Each row is a point. The ring and each string are closed loops that go straight from each point to the next, and from the last back to the first. Before rounding, they use only three directions, however many columns there are. How many times does the string pass through the ring? Passing back the other way cancels.
In the rows, zero is written as 128.

Ring, 7 rows:
[[149 136 158]
 [129 166 142]
 [105 168 111]
 [ 92 145  92]
 [ 96 114  90]
 [125  89 109]
 [149  96 138]]
String:
[[128 162 183]
 [110 152 147]
 [127 144 116]
 [123 157  99]
 [ 88 167  68]
 [ 82 135  64]
 [ 97 107  72]
 [ 93  78  94]
 [107  86 127]
 [122 113 130]
 [167 111 118]
 [180 116 148]
 [159 139 178]]
Times through: 2
String, 14 rows:
[[103 108 127]
 [126 119 108]
 [128 108  82]
 [ 98  92  68]
 [ 75  96  94]
 [ 84 107 111]
 [ 76  92  97]
 [111  93  79]
 [134  96  77]
 [117  66  88]
 [104  82 122]
 [102  99 133]
 [ 99  84 132]
 [105  87 123]]
Times through: 1

Ring:
[[172 156 138 120]
 [142 218 126 104]
 [ 87 214 125 110]
 [ 66 183 129 121]
 [ 87 131 136 135]
 [133 122 140 134]]
String:
[[161 123 102 127]
 [138 152 119 123]
 [135 160 144 123]
 [160 152 177 126]
 [171 155 167 123]
 [151 167 152 120]
 [142 169 121 117]
 [162 168  98 114]
 [194 172 108 110]
 [207 176 156 113]
 [169 172 167 119]
 [138 170 154 121]
 [144 163 144 121]
 [159 152 170 126]
 [170 134 164 129]
 [184 107 137 133]]
Times through: 0

Ring:
[[184 139 132 114 136 153]
 [171 189 150 115 156 158]
 [148 198 149 116 159 161]
 [104 178 136 113 150 163]
 [ 83 141 127 106 137 157]
 [ 80  95 121  97 121 146]
 [104  64 116  94 110 140]
 [142  71 112 102 112 143]
 [172 104 119 110 123 149]]
String (19 x 6):
[[142 125 131 106 132 149]
 [148 123  93 128 125 170]
 [172  92  88 126 114 164]
 [178  59 110 104 107 141]
 [156  76 146  85 120 126]
 [137 114 137  98 130 142]
 [133 105 117 108 123 151]
 [138  85 150  83 123 127]
 [134  47 132  82 108 125]
 [129  32  97  99  97 141]
 [129  60  79 117 102 159]
 [132 116 112 113 126 157]
 [143  97 136  95 124 138]
 [153  95 157  83 127 126]
 [139 122 119 112 129 155]
 [157 113  89 129 121 169]
 [182 107  91 129 119 166]
 [203  99 131 105 123 141]
 [177 107 158  89 131 129]]
Times through: 1
String (10 x 6):
[[140 105 105 115 121 158]
 [167 123  89 133 123 172]
 [194 165 119 129 142 167]
 [204 222 172 115 170 155]
 [140 216 115 140 158 186]
 [106 190 109 133 149 181]
 [ 58 164 111 119 141 173]
 [ 62  95 131  88 123 141]
 [100  69 146  76 118 124]
 [129  93 137  92 123 136]]
Times through: 1

Ring (9 x 8):
[[191 145 154 115 134 151 107 136]
 [166 170 163 105 143 162 113 145]
 [125 178 166  96 147 158 122 142]
 [ 80 164 157  91 145 143 129 131]
 [ 60 129 135  98 137 123 129 114]
 [ 73 105 125 106 129 112 125 105]
 [110  91 127 114 122 106 117 100]
 [146  94 134 118 120 110 111 104]
 [184 115 145 119 124 129 106 119]]
String:
[[171 189 209  91 142 145 119 136]
 [145 157 178  98 136 134 119 126]
 [143 144 141 110 137 150 114 134]
 [180 156 130 118 142 176 106 153]
 [210 162 158 115 138 167 104 148]
 [197 154 183 107 132 138 109 129]
 [166 141 166 107 131 133 113 124]
 [141 134 146 109 133 137 115 125]
 [159 137 164 107 131 129 114 121]
 [159 124 104 125 135 163 106 140]
 [209 133 122 128 133 168  99 146]
 [211 146 139 122 135 167 101 147]
 [195 148 116 126 140 183 101 156]
 [204 178 177 107 141 166 108 149]
 [181 185 212  93 140 141 117 134]
 [193 198 185 100 148 176 112 157]]
Times through: 2
String:
[[ 20 128 137  90 139 114 137 107]
 [ 55  84  77 118 130 127 122 111]
 [117 103  95 122 131 143 112 125]
 [135 117 137 112 129 127 115 117]
 [166 124 171 108 125 114 113 110]
 [214 144 177 113 128 137 105 128]
 [206 174 159 113 143 177 105 156]
 [155 197 169  98 152 179 117 158]
 [ 93 199 195  80 152 149 132 138]
 [ 60 168 183  80 144 123 136 118]]
Times through: 1

Ring, 8 rows:
[[198 145 132 101  98 123 118 130 153]
 [190 179 128 100  96 132 130 151 149]
 [153 190 134 119 100 142 131 159 145]
 [117 179 147 142 106 146 122 150 144]
 [ 84 137 163 168 113 143 101 125 145]
 [ 83 100 162 176 117 136  88 106 148]
 [117  78 149 161 115 126  85  96 152]
 [158  93 140 135 108 121  95 103 154]]
String (22 x 9):
[[ 64 112 184 185 116 139  87 103 147]
 [101 116 185 162 109 130  91 100 151]
 [135 132 186 140 102 125  99 103 153]
 [119 110 143 154 113 133  98 116 149]
 [ 97  66 118 176 124 135  85 109 147]
 [115  65 121 166 121 130  86 104 150]
 [131 109 129 147 113 133 101 121 149]
 [162 133 156 124 102 125 107 116 153]
 [202 137 162 100  94 115 110 110 158]
 [249 152 155  70  86 108 120 115 161]
 [239 161 131  75  90 116 127 133 156]
 [190 150 106 105 102 131 124 147 149]
 [135 128 111 142 112 139 112 140 146]
 [161 160 137 120 102 134 120 140 149]
 [186 201 163  97  90 130 131 145 151]
 [185 230 164  92  87 136 142 160 149]
 [149 236 148 112  95 149 144 176 143]
 [103 180 126 150 110 154 125 164 140]
 [ 97 139 122 161 116 148 111 145 142]
 [106 128 127 158 115 143 106 135 144]
 [ 79 118 125 176 121 148 101 135 142]
 [ 40 112 155 199 124 150  91 121 141]]
Times through: 1

Ring (8 x 11):
[[202 132 118 131 122 106 128 138 126  96 148]
 [180 190 100 142 125 101 130 127 147 109 138]
 [151 207  96 147 131 112 130 120 158 125 132]
 [103 189 107 148 139 142 126 115 167 150 129]
 [ 83 144 135 143 143 163 118 119 165 154 132]
 [ 99  84 168 133 139 168 110 131 148 137 141]
 [131  63 169 126 134 157 111 138 133 120 148]
 [175  74 149 124 127 133 120 142 120 103 152]]
String:
[[175 185  68 140 129 111 144 123 138 129 138]
 [156 164 112 140 130 121 127 127 147 120 138]
 [155 168 134 141 128 117 118 129 154 109 137]
 [152 161 148 141 128 118 113 131 156 104 138]
 [162 155 115 138 129 120 127 129 143 117 140]
 [184 155  80 135 128 114 141 129 128 122 143]
 [151 139 133 137 130 128 121 131 145 116 141]
 [169 141 149 136 125 115 114 135 145  97 143]
 [208 137 152 132 118  95 114 142 135  73 148]
 [234 126 106 126 118  93 134 142 112  85 153]
 [230 127  70 126 121 100 149 137 104 105 152]
 [235 142  84 128 119  90 142 138 112  93 151]
 [213 163 127 135 118  88 122 138 136  79 145]
 [188 172 137 139 122  97 117 134 148  87 141]
 [208 205  92 142 120  83 133 129 142  95 140]
 [199 212  64 143 124  90 144 124 140 114 138]]
Times through: 1
String, 22 rows:
[[100 212 126 153 137 133 116 115 181 138 125]
 [125 169 146 145 133 130 112 125 166 119 134]
 [139 149 115 139 134 134 127 126 147 131 138]
 [140 194  67 145 136 127 143 116 149 149 133]
 [149 248  42 153 134 109 149 110 159 148 127]
 [157 249  78 153 129  99 134 115 167 125 128]
 [154 219 133 150 126 101 114 124 172 102 131]
 [148 177 149 144 128 115 111 129 163 104 135]
 [171 234 114 151 124  90 121 123 168 100 131]
 [177 230  73 148 127  95 138 120 154 119 133]
 [174 212  47 144 130 106 150 118 142 137 135]
 [156 171  83 140 132 124 139 123 141 135 137]
 [144 168 124 142 131 124 122 126 154 120 136]
 [136 193 146 148 130 117 110 125 171 109 132]
 [127 214 134 152 131 116 113 120 178 117 128]
 [133 156 146 141 132 130 114 128 159 117 136]
 [133 165  91 141 136 136 135 121 147 145 135]
 [122 179  78 144 139 140 139 116 152 156 132]
 [128 158 116 141 135 137 125 123 153 135 136]
 [120 164 146 144 134 134 112 125 165 123 134]
 [ 96 197 153 152 136 135 107 119 184 128 127]
 [ 86 225 101 156 142 140 125 109 183 157 122]]
Times through: 0

Ring:
[[129 149 122  90 158  82 114  97  81 149 146 139]
 [130 158 112  99 171  70  79 127  74 144 130 126]
 [104 150 119 124 153  84 105 177 107 139 166 106]
 [ 87 139 136 129 130  95 156 172 133 146 200 104]
 [ 90 128 139 116 120 125 184 140 134 143 213 128]
 [117 135 125  92 141 120 149  98  98 141 175 151]]
String:
[[142 161 109  88 179  63  68 106  60 146 115 134]
 [138 156  92  95 182  96  51 136  60 126 119 141]
 [120 148 112 105 160  97  98 140  88 136 152 131]
 [109 150 133 112 148  67 127 137 105 155 165 111]
 [113 159 123 118 162  52  92 160  96 151 147 100]
 [103 148 137 117 142  70 139 144 114 155 175 107]
 [113 148 110 113 159 101  95 162  94 131 158 124]
 [107 148 108 122 158 103  92 183 101 128 163 116]
 [100 144 113 126 149 109 108 187 111 129 176 114]
 [105 142 120 115 146 108 124 156 108 136 176 124]
 [ 96 140 140 117 131  90 160 142 124 152 192 114]
 [ 72 130 162 131 104  93 217 152 159 162 233 100]
 [ 90 134 145 118 122 100 181 139 134 153 207 116]
 [ 94 135 145 115 124  96 178 131 129 155 201 118]
 [ 83 123 156 114 104 120 223 118 148 156 231 127]
 [102 121 127 100 123 158 180 112 118 131 207 158]
 [122 134 101  94 153 152 112 124  86 117 166 163]
 [115 139 119 101 147 116 128 124  97 136 170 141]
 [108 140 135 105 138  93 152 118 110 151 179 128]
 [115 139 147  90 133  83 174  74 106 164 178 138]
 [134 145 127  79 154  87 129  66  77 153 147 152]
 [132 151 141  81 152  53 138  61  82 170 144 135]
 [130 154 133  90 158  54 119  88  82 163 141 127]]
Times through: 2

Ring, 9 rows:
[[132  81  72 183 148 125 139  76 131 125 143  88 107 138]
 [125  95 101 171 159 111 143  73 148 119 154  82  88 120]
 [119 115 134 143 161 102 137  85 158 111 154  95  90 104]
 [118 138 176 103 140  99 120 113 161 113 146 127 116  89]
 [123 147 198  77 100 108 102 142 152 127 135 160 157  91]
 [132 138 177  77  81 125  91 155 132 135 118 179 189 107]
 [138 123 133  95  90 137  89 149 112 131 103 177 197 126]
 [141 105  90 123 109 143  97 131 102 125  99 160 186 142]
 [139  85  61 163 131 140 118 100 108 124 116 122 149 149]]
String:
[[138  59  33 213 150 135 145  62 120 130 142  74 105 157]
 [134  63  79 211 121 126 154  63 143 152 170  64  95 142]
 [130  88 109 172 123 120 139  84 145 140 158  91 109 127]
 [129 111 119 134 133 120 120 106 135 120 132 124 133 120]
 [124 105  85 155 185 112 133  79 136  96 132  97  96 120]
 [119 106 101 162 188 102 144  69 152  99 150  80  74 111]
 [116 108 143 161 161  94 152  69 173 120 176  71  65  99]
 [119 114 164 143 131  99 141  89 171 132 173  92  91  97]
 [123 119 154 127 127 108 126 105 154 127 151 116 118 104]
 [126 124 129 116 145 115 114 113 136 109 125 134 134 111]
 [117 148 170  88 158  98 112 119 153  96 130 139 121  87]
 [116 157 210  72 127  95 109 133 165 113 142 148 131  76]
 [118 159 249  63  81  96 107 147 175 140 157 157 148  71]
 [125 137 204  91  79 110 109 138 158 145 150 150 155  94]
 [128 129 165 100 103 117 107 132 141 130 132 150 156 106]
 [128 134 148  91 121 120  99 136 130 115 114 161 164 109]
 [130 138 139  82 127 124  91 143 120 106 100 173 176 112]
 [132 124 148 104  99 125 102 135 130 131 123 156 169 116]
 [134 120 148 107  88 129 102 137 129 138 124 157 175 119]
 [132 121 116 109 128 128 101 128 118 113 107 155 165 123]
 [137 122  89 100 137 138  88 138  97 100  81 175 187 134]
 [139 113  79 113 131 142  91 134  94 107  84 169 188 141]
 [133 111 111 126 125 128 110 117 123 120 119 140 153 126]
 [136  97 115 144  97 132 117 113 127 144 135 129 155 132]
 [133 103 110 139 117 128 117 111 127 130 129 129 147 128]
 [134 101  63 143 161 133 112 104 107 101 102 132 145 139]
 [137  78  38 179 157 137 126  84 107 113 116 106 130 152]]
Times through: 3

Ring:
[[142 121 123 152 118 167 126 130 140 111  74 175 109 156]
 [160 132 132 146 110 186 131 137 155  94  65 198 137 152]
 [160 134 134 138 112 184 131 141 161  88  80 190 139 142]
 [146 132 124 124 119 159 133 148 157 105 120 151 127 128]
 [133 130 115 119 124 138 136 150 148 126 145 120 113 124]
 [106 119  99 115 136 103 135 148 131 156 180  73  79 119]
 [ 92 108  97 119 144  95 125 140 126 155 187  60  56 116]
 [ 87 102 100 125 147  99 117 133 128 144 178  68  47 117]
 [ 99 102 109 138 141 122 112 126 131 126 140 103  56 130]
 [124 112 117 149 128 149 120 127 135 118  98 147  85 147]]
String, 23 rows:
[[143 127 130 127 122 165 124 142 164  88 116 158 120 124]
 [133 125 117 129 124 145 131 142 145 120 125 135 107 132]
 [137 132 113 121 121 139 141 151 144 134 138 125 118 131]
 [129 129 108 121 125 128 140 150 138 144 147 111 107 130]
 [119 120 112 122 132 129 128 143 143 127 152 108  91 122]
 [ 99 118  95 107 140  92 135 152 131 161 203  53  73 109]
 [ 94 112  97 112 143  93 128 146 130 155 197  55  62 110]
 [108 113 108 125 137 120 123 139 138 131 158  96  75 121]
 [118 118 109 130 131 128 129 139 135 136 139 112  87 132]
 [ 75  99  90 122 152  80 120 134 116 165 196  41  32 117]
 [101 108 102 131 139 111 123 134 126 145 155  89  63 129]
 [114 113 112 133 134 131 122 134 137 125 136 115  79 130]
 [110 107 116 135 137 135 113 129 142 111 135 118  71 125]
 [123 118 110 137 127 136 129 136 133 135 121 126  91 141]
 [122 112 113 151 128 145 122 126 128 129  95 144  82 153]
 [132 114 122 155 124 163 118 124 138 108  77 169  94 154]
 [130 116 124 141 126 158 119 131 148 101 103 154  97 137]
 [136 122 120 141 122 156 127 135 143 115  99 155 107 144]
 [146 123 131 144 119 175 122 132 154  90  81 180 117 143]
 [181 138 144 155 101 215 130 135 165  71  28 240 160 161]
 [149 126 132 139 118 176 124 137 160  86  89 179 123 137]
 [131 121 120 133 125 150 126 138 147 111 118 141 103 133]
 [156 132 137 131 115 183 125 142 170  74  94 184 136 129]]
Times through: 1
String:
[[125 113 114 152 126 149 123 126 129 127  90 150  87 155]
 [140 124 115 149 118 155 134 135 131 132  85 159 109 158]
 [165 132 129 160 106 191 134 132 142 107  36 213 137 172]
 [162 130 136 150 110 193 126 133 158  83  55 208 136 153]
 [145 126 127 139 119 168 126 137 153  98  94 169 118 140]
 [148 130 123 138 116 165 133 141 148 111  95 165 124 144]
 [172 140 137 139 105 195 136 144 164  85  66 207 156 147]
 [168 136 144 137 110 199 125 141 175  63  72 208 150 136]
 [143 125 131 134 121 170 122 137 160  87 102 167 118 131]
 [147 129 123 137 117 163 133 141 147 113  96 163 123 144]
 [162 135 128 144 108 181 137 141 150 107  69 192 140 155]
 [181 139 139 159  99 210 135 135 156  87  23 238 159 170]
 [141 120 130 145 122 172 119 130 153  90  85 175 109 142]
 [143 118 127 159 119 176 120 124 142 100  59 188 106 159]
 [125 112 115 155 126 150 121 124 129 125  86 153  85 156]
 [107 104 110 147 136 131 115 124 127 129 118 121  63 142]
 [ 85  91 112 139 151 118  98 119 136 109 151  95  34 119]
 [106 108 111 133 138 126 117 132 137 124 143 107  68 126]
 [113 115 105 133 132 123 128 137 129 143 139 107  79 136]
 [ 88 102  97 131 145  99 119 131 121 153 167  71  46 126]
 [ 62  82 101 128 163  89  95 120 129 125 193  49   7 104]
 [104 105 113 132 140 127 113 130 140 116 146 107  65 122]
 [104 104 115 135 140 130 111 128 141 112 139 112  64 124]
 [102  99 114 146 140 133 107 120 134 114 121 122  55 135]]
Times through: 3

Ring (10 x 14):
[[114 133 111 148 144 129 116 144 150  90 136 106 155 108]
 [158 106 133 133 144 136 143 136 152 134 140 147 103 150]
 [184  88 147 123 142 140 157 136 144 163 143 171  72 174]
 [198  74 158 110 135 142 166 138 131 184 145 181  53 191]
 [180  78 158 100 122 142 158 143 117 174 141 155  70 183]
 [146  96 143 107 119 136 137 153 107 144 139 124 109 150]
 [118 113 124 123 123 130 117 162 102 116 140 107 143 115]
 [ 92 132 102 147 133 123  97 170 105  86 141  95 176  77]
 [ 84 142  95 157 139 121  92 166 119  72 140  89 188  68]
 [ 91 143  99 156 143 124 100 155 137  72 138  91 181  80]]
String, 25 rows:
[[139 105 132 122 129 134 131 152 118 131 140 126 120 136]
 [121 114 134 110 117 135 127 147 121 114 132  92 139 136]
 [100 120 120 120 115 128 108 165  96 101 136  83 163 104]
 [100 121 102 149 132 120  95 184  81 104 149 115 165  72]
 [119 117 112 144 137 125 111 168 106 113 146 125 145  98]
 [ 68 145  76 176 144 111  70 194  82  67 151 100 206  26]
 [ 68 149  89 158 136 119  83 170 113  59 139  74 205  55]
 [101 133 115 133 129 130 112 148 135  86 133  83 166 107]
 [111 127 108 148 140 126 109 159 124  97 142 112 156  96]
 [ 95 140  93 167 149 121  96 164 128  78 143 108 177  70]
 [ 80 155  85 174 154 120  90 156 148  55 139  91 196  60]
 [124 124 110 154 148 127 116 155 134 105 144 130 142 104]
 [134 114 127 130 134 133 129 146 133 118 138 121 128 131]
 [132 122 128 131 138 136 133 132 160 106 133 110 133 139]
 [162 108 133 138 149 137 145 132 162 133 140 152 100 153]
 [180  93 136 139 151 135 149 144 141 158 148 181  78 156]
 [149 105 134 126 135 135 137 145 133 134 140 136 111 144]
 [173  92 150 113 133 142 156 132 145 154 138 149  83 177]
 [210  70 165 105 136 146 175 131 140 193 143 188  40 206]
 [227  56 166 111 140 143 178 144 120 217 153 222  19 205]
 [186  79 148 120 137 138 154 151 116 177 148 181  66 168]
 [154  99 142 114 128 138 142 143 128 142 138 132 104 156]
 [173  83 161  91 116 144 159 137 124 166 136 137  78 188]
 [183  71 163  90 115 143 160 148 103 184 141 155  65 188]
 [160  88 143 112 124 136 141 157 101 158 144 147  94 153]]
Times through: 3

Ring (9 x 14):
[[161 170 124 140 133 133 192  93 139 191  99  85 136 101]
 [152 149 147 157 119 159 170 100 120 162 134  73 126 138]
 [138 133 160 165 107 169 138 109 108 137 157  81 118 158]
 [118 118 163 163  99 164  98 120 103 113 169 111 112 165]
 [100 112 150 146 103 140  73 130 116 101 160 159 112 146]
 [ 95 119 127 124 116 110  79 132 138 111 132 195 119 111]
 [108 139 109 112 129  92 109 123 153 140 102 194 128  82]
 [137 165 102 116 138  96 158 106 155 181  80 150 137  70]
 [155 174 110 128 138 113 185  96 148 196  82 110 139  80]]
String (26 x 14):
[[ 76  95 144 133 102 124  38 145 124  74 165 209 108 140]
 [ 87 106 147 143  98 131  46 137 114  90 161 182 108 143]
 [106 124 140 142 107 129  81 126 119 118 143 158 116 131]
 [114 130 133 135 116 125 106 121 131 129 132 155 121 119]
 [110 134 130 136 112 118  90 122 126 131 128 162 120 115]
 [ 88 123 109 107 124  85  73 135 153 116 112 229 123  86]
 [ 98 131 102 100 135  81 104 130 165 130  99 223 129  73]
 [111 143  99 101 140  83 128 122 168 148  90 203 134  67]
 [139 177  87 106 145  77 164 103 165 196  58 162 143  47]
 [161 192  97 125 139  98 188  89 149 219  60 109 143  60]
 [153 172 117 136 130 119 172  96 137 192  91 103 136  90]
 [180 199 106 135 142 116 222  79 145 233  63  68 146  71]
 [163 177 112 129 142 119 205  91 151 202  82  96 142  82]
 [179 191 112 136 143 125 228  81 147 223  74  66 145  80]
 [170 182 112 132 143 123 217  87 150 210  80  83 143  82]
 [141 154 119 127 135 120 169 106 149 168 103 127 134  95]
 [137 152 125 135 127 125 152 107 138 163 111 123 130 105]
 [148 166 120 136 128 121 164 100 136 183  97 108 134  95]
 [128 144 125 131 126 121 139 113 140 150 116 141 128 106]
 [126 155  98 106 143  87 151 113 166 167  81 178 138  64]
 [112 142 101 103 139  86 128 122 166 147  93 199 133  71]
 [116 135 121 123 127 112 122 120 146 138 117 168 127 101]
 [118 141 126 133 118 116 110 118 132 143 119 153 124 107]
 [103 128 128 131 113 113  82 127 130 123 129 177 119 113]
 [121 136 133 137 118 127 118 117 130 138 128 143 123 118]
 [103 118 131 126 120 120 100 129 141 113 137 180 121 118]]
Times through: 0
String, 27 rows:
[[149 165 123 138 128 126 167  99 135 181 101 104 133 100]
 [167 189 106 131 139 111 200  87 146 217  69  91 143  72]
 [158 183  98 119 145  99 196  93 159 209  65 119 144  61]
 [138 159 105 114 142 102 169 107 161 174  86 150 138  75]
 [135 153 119 128 130 117 153 108 144 164 104 135 132  96]
 [144 161 121 136 127 122 158 102 136 176 102 115 132  99]
 [172 192 109 136 137 117 205  84 142 222  70  78 143  76]
 [173 187 119 145 131 130 201  84 132 215  84  64 139  92]
 [148 160 131 146 122 136 160 100 127 174 113  95 130 113]
 [134 142 129 133 129 131 156 110 142 151 121 128 129 112]
 [138 139 137 139 127 142 161 109 138 148 130 114 128 123]
 [131 139 138 142 120 139 139 112 130 144 131 121 125 125]
 [140 144 150 160 109 156 138 106 111 150 141  86 121 143]
 [142 129 182 190  89 196 120 107  79 130 182  44 110 192]
 [123 110 186 185  86 194  93 119  82 101 197  76 105 199]
 [111 112 157 152 106 155 100 125 116 105 167 134 113 156]
 [122 132 138 141 117 136 122 117 128 134 136 135 122 127]
 [123 129 153 157 104 153 108 116 109 128 153 113 116 149]
 [121 117 175 177  89 178  88 119  87 110 182  90 107 182]
 [120 110 185 184  85 191  86 120  81 101 196  80 104 198]
 [120 120 152 150 111 153 117 120 121 117 157 125 117 148]
 [128 137 138 143 118 137 131 114 128 141 133 125 123 126]
 [145 146 152 163 109 160 145 103 109 155 141  75 122 145]
 [165 155 157 171 114 176 182  93 108 171 141  37 126 152]
 [167 160 140 152 130 158 207  92 132 181 121  59 134 126]
 [145 152 126 133 134 131 177 104 145 166 111 112 133 106]
 [137 149 126 134 127 127 153 108 139 159 114 124 130 107]]
Times through: 4

Ring:
[[135 118  99 152  97 191 132 132 170 116 118 120 124 124]
 [165 110 109 139  92 189 121 112 163 131 139 112 145 128]
 [177 114 117 126  94 171 116 100 150 133 152 109 149 129]
 [166 133 124 109 114 131 118  99 119 148 156 120 154 126]
 [110 174 126  93 163  66 136 125  68 178 137 154 153 116]
 [ 87 183 120  99 167  59 145 137  70 156 124 157 128 112]
 [ 90 170 110 116 142  88 148 137 106 102 119 140  91 112]
 [103 151 103 135 115 128 147 135 143  68 116 123  72 115]
 [117 131  97 151  99 171 141 137 168  78 113 118  88 119]]
String:
[[132 133 107 134 109 154 133 125 146 115 127 123 119 122]
 [114 136 103 139 128 159 136 143 134 163 112 143 149 120]
 [139 115 100 150 105 196 128 134 162 154 118 129 153 125]
 [179  93 103 153  72 223 117 110 190 116 138 101 141 131]
 [184 103 110 140  69 195 117  96 181  82 151  91 115 130]
 [159 122 112 130  95 163 124 108 153 108 143 110 124 126]
 [151 129 114 126 107 152 125 112 140 126 141 119 134 124]
 [196 108 120 124  76 174 111  84 162  99 165  92 131 131]
 [223 102 129 111  72 169 101  65 155 111 185  85 149 135]
 [165 136 127 103 123 124 117 100 107 171 158 127 170 126]
 [126 156 123 102 152 100 129 123  84 197 138 150 175 121]
 [139 163 133  84 157  73 124 108  64 203 154 148 182 121]
 [116 175 131  84 172  58 131 121  52 209 143 160 178 118]
 [ 93 185 127  87 186  50 139 136  45 219 130 172 176 114]
 [ 84 196 129  80 194  28 142 136  33 211 130 175 166 112]
 [ 91 193 128  82 177  30 143 127  48 163 136 159 133 112]
 [121 159 118 109 130  96 137 118 109 108 137 128 106 117]
 [ 99 166 114 112 150  93 142 136  95 147 122 148 128 115]
 [ 76 179 112 110 168  77 149 150  79 166 111 163 133 111]
 [ 66 187 110 112 160  64 156 149  87 111 109 153  88 108]
 [104 160 106 127 107 104 150 124 143  16 125 109  33 113]
 [120 146 106 132 102 131 142 122 150  49 127 111  65 117]
 [115 147 108 128 123 130 139 131 130 112 123 130 109 118]
 [ 95 155 106 128 141 123 144 146 116 145 111 147 127 116]
 [ 92 149  98 142 128 142 147 150 138 116 103 140 106 115]
 [115 141 104 136 119 146 139 136 140 116 118 131 113 119]
 [143 124 104 141  88 168 132 117 168  70 131 106  91 123]
 [149 114 100 151  77 190 131 118 185  62 129 100  88 124]]
Times through: 2
